Each row is a point. Examples show where two turns around zero, p and q, send a point. Where does a point land after both, in the order given? Backwards means that the second turn is done in reverse. Each puzzle has new turns, and all numbers are rounded.
In the rows, 128 means zero.

Turn p:
[116 123] -> [115 131]
[165 175] -> [186 143]
[105 125] -> [108 139]
[83 92] -> [ 70 126]
[171 124] -> [160  99]
Turn q:
[185 156] -> [127 191]
[118  92] -> [156 104]
[127 139] -> [118 132]
[ 83 126] -> [111  86]
Where do these land?
p, then q backwards: [147 157] -> [152 103]
p, then q: [159 129] -> [155 143]
p, then q backwards: [77 98] -> [109 184]

Turn p:
[129 163 106] -> [130 169 123]
[180 159 170] -> [105 143 197]
[142 135  87] -> [163 154 123]
[ 98  89 146] -> [118  82 105]
[ 91  94 132] -> [123  92  93]
Turn q:
[144 120 147] -> [147 136 144]
[ 43 119 100] -> [ 79  55 107]
[109 152 130] -> [ 98 128 135]
[173 118 150] -> [166 157 145]
[164 156  90] -> [122 174  91]
[134 103 151] -> [155 117 147]
Where do these land?
p, then q: [112 128 163] -> [121  90 130]
q, then p: [133  97 148] -> [137 111 160]
q, then p: [138 136 125] -> [124 141 128]
q, then p backwards: [ 71 105 135] -> [122  83 170]
q, then p backwards: [207 141 115] -> [136 173  61]
q, then p: [107 161  81] -> [137 144  70]

Turn p:
[111 102 195] -> [129  56 114]
[152 136 150] -> [128 110 157]
[ 95 126 107] -> [118 146  94]
[120 132 139] -> [119 118 125]
[140 166  50] -> [117 214 141]
[151 106 126] -> [158 126 138]
Turn q:
[171 141 143] -> [163 126 160]
[168 113 114] -> [139  94 156]
[ 57 131 132] -> [ 90 163  79]
[139 154  93] -> [156 102 105]
[154 131 118] -> [145 109 140]
[ 79  97 168] -> [ 74 173 129]
Where do these land?
q, then p: [144 103 106] -> [149 108 106]
p, then q: [177 175 126] -> [131 194 142]
p, then q backwards: [127 120 158] -> [142 118 102]
q, then p backwards: [ 63 114 122] -> [ 69 156 112]

Turn p:
[155 123 123 155] -> [114 108 151 148]
[121  72 103 171] -> [ 58 139 130 154]
[114 174 131 104] -> [179 144 126 119]
[143 145  88  85] -> [164 118  87 158]
[108 126 195 124] -> [126 130 145  60]
Turn q:
[146  94 133 146] -> [127 111 126 167]
[129 158  99  82] -> [111 130  98  77]
[131 174 155 108] -> [146 114 149  80]
[135 129 152 201] -> [186 135 152 173]
[100  85 101 103] -> [ 72 148 115 143]
Where do these land?
p, then q backwards: [142  73 155 112] -> [149 122 118  68]
p, then q: [132 188 116 168] -> [178  87 161 136]
p, then q: [150 104 161  90] -> [ 74 124 104 137]
p, then q: [105 158  65 125] -> [197 137 105 131]
q, then p: [144 137 140 145] -> [117 103 133 131]
p, then q: [150  86 153 133] -> [ 82 148 144 138]
p, then q: [ 72 149 104 123] -> [173 131 109  86]

Turn p:
[147 151 139  97 134 116] -> [141 119 148 101 102 139]
[101 116 110 144  77 101] -> [ 71 128 115 157 110 114]
[104  96  94 153 122 172] -> [109 152 105 159 180 144]
[ 82 106 106 168 117  76] -> [ 84 145  79 142 114  78]
[ 94 174 176  87 144 163] -> [142 157 207  95 142 117]
[168 183 136 103 108  85] -> [140 113 152 116  49 142]
[140 136 129 181 139 175] -> [170 146 125 178 156 131]
[153  97  97 128 152 119] -> [137 115  80 114 136 148]
[163  93 165  92 160 147] -> [160  78 140  90 164 139]
Turn q:
[122 164  96  70 148 121] -> [146 141 121  94 187  97]
[120 103 121 138  49  85] -> [ 91  55 142 124  96  96]
[140  98 102 132 179  80] -> [143 133 116 194 154  94]
[122 153 137 155  94 213] -> [136 151 119  65  69 169]
[104 101 130 112 129 109] -> [125  96 112 143 148 132]
[167 117 161 142 154 142] -> [146 153 160 157 118 158]
[121 159 149 149 142 148] -> [110 166 125 118 121 151]
Where do these land?
q, then p: [130 111  80 104  74  67] -> [ 92  80  75  95 123  80]
p, then q: [166 100  91 137  82  93] -> [143  91  76 119  78 119]
p, then q: [134 116  96 144 178 151] -> [166 172 131 119 136  97]
p, then q: [127 168 152 119  78 148] -> [ 88 125 144 129 103 180]
q, then p: [102 126 172 133 107 145] -> [109 140 151 131 174 142]
p, then q backwards: [133 155 192 111 130 139] -> [188 125 127 100  99 121]
p, then q backwards: [118 132 111 165 199 130] -> [123 142  73 114 176 160]
q, then p: [114 116 131 111 175 151] -> [169 147 114 134 132 161]

Turn p:
[128 127 151 192  88 150 115 152] -> [138 166 162 159  97 172 153 143]
[154 145 109 138 164 145 144 131] -> [143 149  89 148 150 123 114 128]
[128 162 147 147 148 139 135 120] -> [171 148 125 127 135 134 121 117]
[ 93 108 106  84 123  97 147 133] -> [ 92 109 133  85 137  88 132 143]
[123 124 105 108  99 112 131 106] -> [116  98 121 119 111 105 153 131]
[ 98 137 100 111  99 111  83 140] -> [106 117 142 117  69 101 114 133]
[122  86 124  99 141 112 135 113] -> [ 92 102 133 116 157 114 130 114]
[146 153 152 138 101 147 112 158] -> [147 135 130 134  98 171 117 151]
[143 108 135 117 162  97 143 111] -> [127 104 133 135 176 110 119 120]
[143 129 152 146 154 170 137 115] -> [146 151 112 137 151 162 129  98]
Turn q:
[165 158 136 107 104 130 110 106] -> [130 147 163 143 131 134 175 118]
[150 161 126 155 114 134 148 119] -> [140  94 131 125 123 133 167 119]
[115 117 132 140 126 138 110 170] -> [127 119 123 150 118 150  99 152]
[126  64  91 141 131 126 113 151] -> [157 123 139 125 156 131  61 139]
[ 99 129 115 132 159 150 111 133] -> [137 144  86 135 129 146 110 124]
[121 138 143 115 125 125 143 103] -> [112 138 128 111 117 117 146 113]
[137 135 174 128 123 129 130  94] -> [ 89 134 141 106 130 142 158 116]
[143 161 155 119 133  90 120 114] -> [ 91 131 134 148 141 107 166 123]
[116 110  93 145 158 137 140 146] -> [159 116  94 120 140 123  99 138]
[149 159 168  95 143 135 150 124] -> [105 149 124 114 115 120 179 156]
[ 87  75  74 130  91 114 134 146] -> [162 115 147 129 109 104  49 108]
Where do these land?
p, then q: [150 157 144 108 143 138 110 147] -> [152 148 145 151 145 158 123 129]
p, then q: [115  79 136 148 129 116 104 135] -> [ 81 121 106 117 111 149 124 113]
p, then q: [140 142 135 111 151 118 144  75] -> [139 139 134  99 179 104 128 124]
q, then p: [146 126  89 106 122 132 125 119] -> [160 106 120 149 143 135 117 137]
p, then q backwards: [ 31 134 134 116  84 127 132 138] -> [138 112 168  77  92 149 190  89]
q, then p backwards: [148 130 145 111  86 122 140 135] -> [103 119 137 144  97 101 113 133]
q, then p: [147  75 150 133 152 132 136 152] -> [102 141 130 109 122 139  69 133]
q, then p: [147 157 125 129 146 121 131 121] -> [131 139 118 131 156 111 139 142]
p, then q: [136 135 140 153 120 154 133 118] -> [148 115 126 112 123 140 156 126]
q, then p: [120 146  82 166 147 120 123 142] -> [105 128 116 185 143 113 134 118]
